Every row gives one point. The window is the flat piece filled in between its corners: a triangle in 3 columns, a solid with four corners in 4, and so on. A path goes straight from each point to the next, and from the last back to the first. After which points does the path pass through the window?
In the rows, zero is written as 128.

Window, 4 rows:
[[ 83 179  91 185]
 [ 63 152 136 176]
 [162  86  80 129]
 [170 127 147  59]]
Path:
(1): [ 99 128 109 105]
(2): [135 157 161 145]
(3): [177 162 122 163]
(4): [112 141 107 102]
(5): [ 53 169 134 127]
(6): [123 192 182 165]
(7): [104 170 124 216]
(8): [ 59 162  74 177]
Through the window after points: 1

Window, 6 rows:
[[144 118 206  91  30  75]
 [165 129 192  80 121 112]
 [164 215 103  98 135 136]
 [174 119  78 217  92 126]
 [155 200 172 146 145 129]
 [101  86 166 145 135 167]]
Path:
(1): [134 140 179 130 128  82]
(2): [172 148 205 136 108 152]
(3): [166 175 180 145 110 179]
(4): [104 118 144 133 160  75]
(5): [130 106 141 167 113  64]
(6): [181 121 120 197  72 162]
(7): [193 186 181 143  87 178]
(8): [125 159 121 121 153  73]
Through the window after points: 3, 7

Window (9 x 9):
[[109 195 162  99 168 249  96 186 162]
 [107 166 185 109  19 109 121  57  33]
 [ 44 124 176  91 156  19 129 166 166]
 [128 136 102  92 130  62 115 115  82]
 [167 167 142 103 144 128 150 221 136]
 [ 98 126 154 174 116 164  93 110  77]
 [ 96 118 215 153 181 208 170  55 105]
 [ 99  52 120 118 184 181 204 160  98]
 [ 80 202 132 126 122 128 160 172 137]]
Path:
(1): [ 57 138 180 124 195 179 137 163  51]
(2): [125 108 145 155 150 172 150 116 146]
(3): [126 135 129 146 100 164 163 130 209]
(4): [100 145 184 113 170 129 143 146  93]
(5): [ 81 150 170 134 162 149 124 139  49]
(6): [116 110 146 173  88 155 106  89 152]
(7): [108 117 161 143 111 151 152 139 175]
(8): [ 76 159 139 114 178 162 139 162  33]
(9): [111 178 166 121 147 145 115 159  97]
(10): [120 159 156 118  97 159 119 142 160]
(11): [162 152 129 106 124 132 142 195 160]
(12): [119 178 183 109 180 130 157 206  60]
(13): [ 71 165 184 135 167 127 107 152  49]
(14): [107 118 133 118 117 124 130 126 158]
(15): [113 125 124 106 127  76 128 122 149]
(16): [ 73 158 160  97 157  92 133 168  53]
Through the window after points: 3, 5, 11, 13, 15

Window, 12 rows:
[[177 206 116 145  89  83 195 127 207 140 152  89]
 [ 60 113 182 106 117 128 218  97 134 181  98 102]
 [146 172 120 132 111 146  67 161 199 115 116 108]
 [ 72 125 145 134 160 183  37 115  53 162 208 120]
 [ 60  73 125  93 129 115 164  98  95  90 249 206]
 [137  65 164 144 138 130 208 146 115 119 147 142]
 [135 174  92 104  88 135 186 149 103 155 129  71]
 [178 115  76 155 116  74  66  99 147 133 106 118]
 [183  89 161  81  74 138 188  48 101  95 172 106]
 [172 172 180  82 133 114 151 139  99 110 138 103]
 [141 149 170  89 104 126  55 192  97 181 176  82]
 [146 109  80  85 158 138 160 109 125 165 175 119]]
Path:
(1): [107  83 141 115 139 115 101 140 118 105 177  42]
(2): [111 107 104  77 132 108 130 124 127  89 208  34]
(3): [137 159 131 103 112 134 149 121 109 155 143 128]
(4): [148 136 133 118 123 132 132 142 123 154 147 144]
(5): [121 115 133 130 133 105 122 153 138 128 155  76]
(6): [109 121 146 110 130 132 157 124 124 131 182  91]
(7): [146 160 122  95 123 150 172 129 106 158 173 172]
(8): [129 146 136 106 117 148  94 130 100 173 176 137]
(9): [105 115 153 127 151 124  88 158 106 122 175  38]
(10): [113 114 116 107 156 104 134 149 132 101 163  60]
(11): [139 157 128 122  98 128 132 112 112 179 137 177]
(12): [161 147 123 108 112 134 140 130 126 150 158 137]
(13): [133 126 117 126 130 114 138 138 132 119 158  82]
(14): [110 103 134 116 140 114 144 130 114 118 189  68]
(15): [139 135 125 117 120 155 140 118 104 160 147 144]
(16): [150 155 145 124 112 148 141 137 103 177 146 175]
Through the window after points: 8, 14, 16

Window:
[[125 155  43 167 135 150  72 171  94  83 222  85  61 151]
 [108  95 169 135 167 223 182 204 160 134 128  78  97 124]
 [164 121 109 130 159 174 111  55 152 116  63  97 170 141]
 [ 87 186 150 130 180 166 106  91 158 159 116  81 157 141]
 [ 84 101 109 135 156 153 135  96  75 190 141 152 113  66]
 [177 241 172 200 150  59 114 161  59 181 116 136 148 116]
 [ 80 150  66 113 118 149 189 110 129 160  54 160  50 151]
 [130 205 179 130 132 185  16 101 116 147 125 176 174 113]
 [147 116 144  74 205  77 103 191 142  24 142 175 111 194]
 [192  52 106  87 165 130 206 154 181 101 239 123 186 173]
 [ 99 131 143  34 102 126 196  77  16 101 133 168 145  96]
 [162 105 101 117  91  42 106 232 114 112 166  48 123 147]
 [127 135 214 174 136  80 169  73 192 132  50 169  96 132]
 [151 108 221  95 159 157  86 134  87 198 179 140  16 105]]
Path:
(1): [122 116 152 188 142 120 100 122 121 155 139 109 160 223]
(2): [130 115 154 143 134 113 108 148 117 147 139 109 123 168]
(3): [155 155 123 118 157 120 123 161 142 122 142 118 109 114]
(4): [143 166 125 105 150 119 120 113 146 120 109 107 105  76]
(5): [124 133 141 146 138 137 111 133 110 142 108 114 131 163]
(6): [123 125 136 135 147 154 122 104 104 149 102 126 147 158]
(7): [146 160 105 105 167 154 104  88 186 109 138 119 106  24]
(8): [157 162 102 138 165 144 108 162 151 127 144 112  83  90]
Through the window after points: 6

Window, 14 rows:
[[126 118 181 180 156 136  99  81 114 157 140 114 110 161]
 [140  70  64  98 168 182 159 112 149 172 121 109 102 109]
 [ 89 131 160 124  32 141  83 154 123  86 159  93 161 113]
 [154 111 187 135 157 203  97  74 218 114 121  71 116  82]
 [205 185 121 137 165  93  63 151 117  56 126  82 153 119]
 [135  69 157 114 164 143 124 190 159 128  53  45 129  75]
 [109  88 139  60 146 186 129 112  74 142 148  84 176 181]
 [131  64 129  86  94 149  94  87 138 135  80  72 181 165]
 [138  53  98 199 107 166 146 156 135 129 150 102 198 177]
 [115 249  57 180  94 136 158 160  82 100  74 115 192 125]
 [222 132 200 149  93 151 111  96  65 151  53 121 169 154]
 [117  72 111 157 148 174  85 180 120  96  78  29  80  69]
 [ 80 129 136 146 179 234 126 116 135 166  88 207 174 156]
 [132 135  70  98 109 172 232 124 145  44  83 129  92 128]]
Path:
(1): [138 155 106 136 104 212 119 182 180 132 130 110 112 189]
(2): [118  90 146 116 145 126 137  85  94 128  88 114 185  81]
(3): [128  98 106 135 174 134 156  66  98 121  95  95 174  66]
(4): [159 108 154 114 128 191  97 174 148 144  84  91 121 195]
(5): [156 139 146 116 130 172 116 158 144 140 121  87 129 147]
(6): [123  99  90 163 155 134 131  88  82  79 105 126 155  81]
(7): [130 113 126 160 135 133 137  96 114  90 100 110 170  96]
(8): [181 137 150 118 109 190 106 172 152 159  74  88  89 165]
(9): [170 160 114 121  98 179 106 166 131 149  82  88 130 171]
(10): [142 107 152 140 121 145 136  89  92 113  90 117 180 128]
(11): [104  61  99 153 131 131 144 113  96  99  97 118 199  54]
(12): [131 110 129 112 112 172 107 133 144 131 121  82 121 140]
Through the window after points: 9, 11

Window:
[[168 135 172  88 142  78  78  71 107 140  89 192 158 120]
 [ 92 171 165 189 157 207 142 167 118  89 134 125 155 164]
 [ 43 158 158 149 110 182 145 103 169 131 123 103 135 129]
 [130 157 144 162 164 163 151 130 137 164 139  95  78 155]
 [103 143 174 189 103 124 139 113  95 126 144  86 130 121]
 [ 59 154 101 169  83 171  89 127 102 151 126 207 118 122]
 [122 179 143 147  96 148 156 112 146 107 182  95 140 186]
 [104 184 128 141 158 133 166 144 124 172 166  66 173 132]
 [108 136 125 184 141 140  97 174 174 115 137  97 137 147]
 [193  77 150  80  92 137 102 140 107 148  88 204 146  84]
 [101  88  84 154 108 144 134  70 103 120  85 197 152 124]
 [123 213 140 147 103 100 182 124 135 104  91  97 129 130]
 [122  89 139  87 128  85 124  99 105 107 126 249 121  72]
 [145 113 121  45 127 101  88  97  69 106  98 148 117  97]]
Path:
(1): [133 141 127 131 118 168 130  89 115 118 132 158 127  95]
(2): [ 73 120 141 134 108 107 137 117  95 147  89 173 146 165]
(3): [110 126 174 126 126  98 135 162 111 128  98 143 125 186]
(4): [133 163 141 128 121 153 118 124 126 129 138 131 137  91]
(5): [106 151 148 150 135 166 130 115 133 120 137 142 135 112]
(6): [ 57 130 130 141  97 125 143 148 108 125  85 151 130 190]
(7): [106 123 134 134 116 131 125 133 122 133 115 155 141 141]
(8): [136 125 128 138 128 137 115 110 131 108 127 151 130 101]
(9): [156 129 147 124 122 135 112 111 119 123 120 170 139  95]
(10): [ 85  96 140  71 102  70 127 129  96 157  79 201 136 158]
(11): [ 59 131 157 121 112 128 155 147 106 151  96 141 151 164]
(12): [112 155 129 150 123 164 113 104 134 119 135 138 130 109]
Through the window after points: 5, 7, 9, 11

Window, 14 rows:
[[145 187 171 115 117 133 151  99 147  90 157  26 136 134]
 [131 158 100 128 120 161  87 127 147 139 249 140 128 102]
 [127 166 113  81 174 159 162  79 115 155  96 144 101 109]
 [110 109 124 112  76 156  97 114 151 167 123 140  96  97]
 [138  45 136 139 191 135 132  96 161 122  83 123 153 147]
 [183 109  98 146  86  33 148 138  87 146 108 185 107 105]
 [116 163 138 142 130 175 142  91 156 150  87 112 142 139]
 [118 150 126 142  79 135 151 178 108 147 184 146  96 109]
 [117 145  47 105 171 135 111  83  42 137 148 129 138  99]
 [149 117 101  82 138 166 117 146 123 135  80 187 152 129]
 [183  87 195 160 159 156  88 149 152 145 142 137 129 141]
 [157  83 136 152 108 184 152  84 138 137  94 161  89 116]
 [122 152 168 126 125 120  87 100 140  93 120 165  95 126]
 [107 163  38 105 141 180 105 124 126 143 105 140  94  83]]
Path:
(1): [130 134 152 123 153 140 141 111 112 122  96 139 144  89]
(2): [162 109 167 133 141 149 111 133 128 126 119 143 149  83]
(3): [144 120 126 134 139 155  96 128 158 157 142 148  83 207]
(4): [149 128 100 113 115 123 108 119 122 142 121 152  76 185]
(5): [133 154 123 134 114 149 146 130 104 140 145 148 150  40]
(6): [121 117 145 130 138 170 126 127 118 135 102 152 146  61]
(7): [153 115  96 117 104 122 130 115 141 146 132 146  89 173]
(8): [142 128 116 134 125 151 130 116 128 151 130 134  79 160]
(9): [118 122 126 136 122 138 118  85 123 132 132 126 140  55]
(10): [132 116 140 139 120 153 125 109 138 136 116 157 127  79]
(11): [143 107 114 113 114 162 113 115 136 156 118 128  93 159]
(12): [129 136 109 144 124 129 107 118 130 144 149 128  98 196]
(13): [152 125 134 125 114 133 135 138 117 139 137 152 130  55]
(14): [122 147 163 157 141 129 130 138 110 105 127 155 129  60]
(15): [136 135 123 109 120 137 108 107 135 134 129 147 100 148]
(16): [147 117 110 125 114 146 116 126 142 140 120 123  94 158]
Through the window after points: 2, 6, 10, 12, 14

Window (14 x 14):
[[153 163  63 117  93 117 120 153 120 214 196 147 159 112]
 [113  59 107  64 143 115 140 146 123 127 102  68  33 200]
 [127  68 172 135 161 154 130  89 126 113 122  73 100 205]
 [218 177 175 130  12 177 115 161 155 145 111 133 119  44]
 [150  68 100  78 125 115 197 157  68 152 116 134 169  87]
 [176 119  89 138 106  81 161 201  77  92 175 116 139 122]
 [ 30  87 102 113 141 144 217 115  97  67 143  71  58 180]
 [147 124  48 149 148 130 178 189 164  93 159  71 144  32]
 [ 99 101 127 147 123  48 187 107 162 126  97  85  93 176]
 [205 171 122  55 127  98 174 132 100 137 179 115 140  66]
 [ 85 184  88  97 138 100 134 210 120  97 142  89 193  71]
 [118  97  78 112 129 110 137  82 142  51  88 131  97 161]
 [ 64   7 150  97 159  83 157 117 138  78 159 124  53 156]
 [224 206 173 157 116 162 123 161 129 167  80 191  82  65]]
Path:
(1): [120 100 104 126 125 111 136 129 103 122 122  88  91 115]
(2): [ 96 104 112 138 125 103 113 117  71  96 105  48  73  69]
(3): [133 107 126 107 122 128 183 151 133  95 132 115 108 139]
(4): [132  96 111 109 135 122 169 144 150  93 135 121 114 144]
(5): [106  84  91 135 136  91 109 102  75 109 118  70  79  86]
(6): [152 124 123  92 130  91 157 121  84 131 144 100 115  84]
(7): [159 138 103  77 125 148 191 177 147 114 157 133 155 130]
(8): [121  73 135 107 142 115 179 155 153 100 153 131 103 162]
(9): [100  65 137 109 144 107 131 105 112 106 134  92  77 134]
(10): [152 118  99 138 107  86 115 119  31 152 139  64 124  55]
(11): [169 157 133  39 144 131 216 152 181  94 171 150 118 146]
(12): [128 105 114 111 126 131 177 164 173 118 115 154 123 173]
Through the window after points: 4, 6, 8, 10

Window:
[[114 127 118 222  73 136 100 130 136 117 101 216 181 144]
 [103 159  96 234 105  73 150  95 181 133  91 130 155 172]
 [113  78  84  74 160  79  92  94 140 114  63  98 112  55]
 [140 181 167 174 101 102  84 170 181 134 134 164 214 142]
 [185  45  77 141 171  74 122 107 102 162 123  79 117  65]
 [175 115  67 103 145 133 154  51 130 186  85 110 122  98]
 [111  62 112 111 144 137  84  69 110 137 111  41 153 107]
 [154 158 178 249  99 144 126 114 223  77 126 193 156 146]
 [ 93 107  34 106 145 147 131 135 139 104 148  79 119  90]
 [ 87 118 152 161  97  96 163 112 175  92 165 194 191 161]
 [172  87  24 123 214  95  85  33 123 135 107  97 162  87]
 [142 152 127 223 200 125 181 101 123 128  58 157 177 135]
 [ 57 112 100 128 173 121  94 105 144 156 153 135  76 162]
 [117 145 108 106 114  94  92  89  82  85 157 103 104 102]]
Path:
(1): [ 88 138 134 176 154 100 111  95 131 164 140 143 144  74]
(2): [ 93 120 105 161 139 109 128  73 148 121 140 125 146  66]
(3): [145 110  86 150 151 123 122 109 138 118 101 127 119 160]
(4): [165 101  82 116 133 118 126 125 152 103  98 112 134 161]
(5): [103 139 109 167 169 101 114  68 136 150 151 106 146  58]
(6): [ 96 114  89 168 162 111 140  64 149 146 137 119 137  71]
(7): [145  94  87 126 139 125 126  93 126 121  96 119 127 147]
(8): [114 111  86 134 162 133 122 120 156 112 108 133 111 208]
Through the window after points: 8

Window, 14 rows:
[[123 131 169 202  49 179 115  58  68  68 161  71 207 113]
 [134 133 214 107 158 131 153 113 154 132 125 210 185 107]
 [157  80 112 210 163 127 100 141  94 124 137  98 129  66]
 [142 155 120 113  85 195 118 125  56 112  95  21 131 209]
 [ 70  96 129 122 145 180 192 152 135 151 163 118 139 110]
 [ 52 119 160 192 146 118  90 151 125  37 114 205  84 173]
 [222 129 149 162 115 162 155  70 117  34 126 186 211 165]
 [174  48 110 122 120  84 100 114 126 192 219 164 116 111]
 [128 175  70  87  82 117 117 186 100 158 156 223 125 151]
 [120 169 197 165  33 176 243  71  82 104  57 130 187 169]
 [142 130  56 141 132 144  82 152 169 185 114  95 128 194]
 [ 56 188 142 171 144 188 119  96 121 114 143  88  38 160]
 [ 72 166 113 212 170  43 187 199 138  73  93  22 126 151]
 [113  94  44 106  25  91 103 142 136  79 116  87  86  50]]
Path:
(1): [ 87 144 103 126 155 108 152 106  37  82 119 135 178 126]
(2): [ 96 124  73  98 197 110 109  99 100 151 137 187 206 122]
(3): [162 153 189 159  41 153 149 179 164 114 122 127  81 156]
(4): [127 112 140 191  83 223 103 196 156  88 141 115 117 112]
(5): [125 133 112 104 138  89 143  63  93 152 129 169 151 176]
(6): [ 76 135  84 168 126 133 137 100 104 102 113  97 130 152]
(7): [193 127 156 152  77 152 109 167 120 107 146 102 121 141]
(8): [120 153 205 147  95 190 145 210  97  61 118  87 136 157]
(9): [135 123  62 142 135  96 125  43 111 156 117 100 151 143]
(10): [ 98 146 107 130 142 127 199  88  78 142  99 103 159 120]
(11): [121 123 150 162 101 142 141 150 131 107 135 110 133 149]
(12): [162 181 156 158  70 142 120 185 126 108 119  58  90 143]
(13): [102 115  89 132 127 144 136 107  85 109 109  78 154 173]
(14): [115 110 108 171 114 103 152  78 110  92 112 115 166 124]
(15): [139 142 130 159  97 194  97 181  98 107 160 100  99 146]
(16): [167 125 163 144  78 167 125 125 177 130 140 146 126 166]
Through the window after points: 2, 8, 10, 12

Window, 14 rows:
[[170 161  66 108  75  69  76 102 179 139 185 113 185 135]
 [144 124  72 126 178 116 119 154 217 124 208 112 143  70]
 [ 62  82  66 112 202 165 101 129 140 205 167 139 174 108]
 [157 179 109 146 110 207 140 107 210 132 115 187 130 113]
 [ 20  81  98  99 131 121 145 173 111 221  95 107 166 127]
 [136  64 126 205 129 148 132  93 223  55 193 110 153 139]
 [193 124  93 135 155 112 181 121 162  93 123 134 112 225]
 [139  94 131  94 120 155 151 122 183 217 130  79  46 194]
 [ 97 108 174 135 107 205 137  93 114 168 151  59 101  83]
 [115 159 176 142  91 131  96 139 147 173 195 120 199 137]
 [ 42 126 123 112  69  90 118 145 100  80 188 134 148 234]
 [ 99 131  92  74 182 117 172  78 210 126 128 157 143 142]
 [ 95  60 179  91 141 155  76 139 141 120 119  12  87 154]
 [118  15 201 153 105 129  85 141 113 136 189 102  95 123]]
Path:
(1): [112  72 146  98  81 132 129 161 129 112 167  98 146 155]
(2): [ 66 113 134 157 128 108  94 108 127 129 182 139 112 184]
(3): [ 93 139 133 162 200  97  45 103 163 149 114  87  89 102]
(4): [141  95  96  98 108 154 147 135 180 165 176 112 168 130]
(5): [127 108 144  81 135 191 143 149 175 152 194 126 195  86]
(6): [ 90 140 110 153 126  84 103 109 153 156 142 121 131 174]
(7): [107 167 138 184 140  95 112 115 193 158  92  78  60 151]
(8): [111  53 119  86 131 181 160 139 141 129 187 134 157 167]
Through the window after points: 1, 5

Window (14 x 14):
[[ 99 139  76 142 160 145 149 114 144 148 126 114 168 102]
 [141  82 162 176  79 122 141 112  68 183  64 105 134 228]
 [119  74 126 134 172 131 194 183 174 122 163 100 134 182]
 [105 211  95 158 124 165 118 109 185 155 116 160  85 138]
 [149 112 117 197 132  77 141  93 162 146 155 116  68 109]
 [ 96 207 148 126  97  78  50 131  96 163 124  82 133 123]
 [106 102 150 168  80 145 134 100 116 128 107  53 140 138]
 [ 69 167 192 159 159 110  68 165 137 141  42  76 158 142]
 [107 192 189 115 163 126 114  90 147  57  81 104 195 181]
 [ 80 118  64 122 121  97 162 163 139 109 115 120  86 110]
 [ 98 123 169 148 139 104 153  72  98 160 112  62  92 119]
 [ 87 140 175 177 194 150  77  55 107  47  99  71 108 166]
 [154 125 124 171 136 154 125 119  95 135  80  83  57  97]
 [148  68 231 170 152 129  61 118 142 165  95 201   7 132]]
Path:
(1): [ 70 132 157 211 147 120 140 138  72  73 124 114 137 132]
(2): [159 157 142  98 122 126  75  76 166 201  55  75  70 118]
(3): [ 95 115 160  97 114 146  75  59 139 130  76  42 103 204]
(4): [133 146 158 235 128 101 136 145  81 152  97 158 114  81]
(5): [109 139 133 176 136 132 148 132 105 125 123 121 120 113]
(6): [118 115 110  99 141 118  94 119 175 158  91  73 102 158]
(7): [106 100 135 140 121 125  65 115 200 122  69  49 116 190]
(8): [108 146 153 159 172 125 128 119 113 124 118 123 104 131]
(9): [ 90 161 158 174 125 117 111 139  98 127  95 101 137 130]
(10): [111 132 170 122 154 118  87 101 168 139  76  71 127 168]
(11): [114 119 139 131 117 134 113 116 141 139  79  92 101 139]
(12): [108 125 152 178 134 116 126 128 119 133 122 137  99 141]
(13): [122 130 178 205 127 131 154 155  92 113 138 148 180  93]
(14): [ 97 131  78 115 154 138 116  80 160 155  93  75 105 154]
(15): [122 105 148 141 128 109 121  95 146 178  76  74 113 170]
(16): [109 130 160 185  91 137 139 131  52 121 112 116 133 158]
Through the window after points: 5, 9, 11, 13, 15

Window (14 x 14):
[[134 149  81 160 113 118 105 101 186 212 111  55  79 244]
 [123 172 161 175 199 103 129 117 107  81 101 145 100 204]
 [168 141 109 114 131 243 122  81 179 129 120 219  88  85]
 [130 123 119  47 115 179  76 109 241  34  65 137 178 111]
 [198 111 208 218 101 126 126  83  85  96 108  74 100 153]
 [153  59 130  89 129  84 132 144 180 133  88 192 119 151]
 [147  16  42 211 164 109  67 175 130 170 143 118 133 164]
 [ 98 188 119 104 117 161 169 113 109 100  43 153 131  73]
 [129  71 175 176  99 112 129 113 170 181 166 127 160 116]
 [126  78 108 138  84  99 153 133  94 105 182 114 168 144]
 [119 135 201  84 121 121  70  76 113 178 120 225  64 130]
 [168 106 155 115 111  55 117 156 179  77 176  94 111  64]
 [188  72 192 117 147 118 127 132 101 170 199  85 154 120]
 [170 200 207 132 146  93  73 207 120  68  75 219  90 183]]
Path:
(1): [129  88 167 112 112 171  81 149 143 107 117 102  95 144]
(2): [182 143 124 149 126  73 140  89 142 162 136 183 136 109]
(3): [178 143 139 135 135 121 111 109 134 125 124 148 119 137]
(4): [117 101 157 114 131 123 105 154 145  99  94 145  92 161]
(5): [ 73  60 139 141  85 122 162 157 101 122 122 114 114 128]
(6): [197 178 111 117 139 122 113  88 140 101 142 154 165 128]
(7): [232 129 151 145 167 117  65  72 149  79  75 164 173  97]
(8): [ 88 122 148  97  82 140 153 182 143 149 145 127  88 144]
Through the window after points: 5
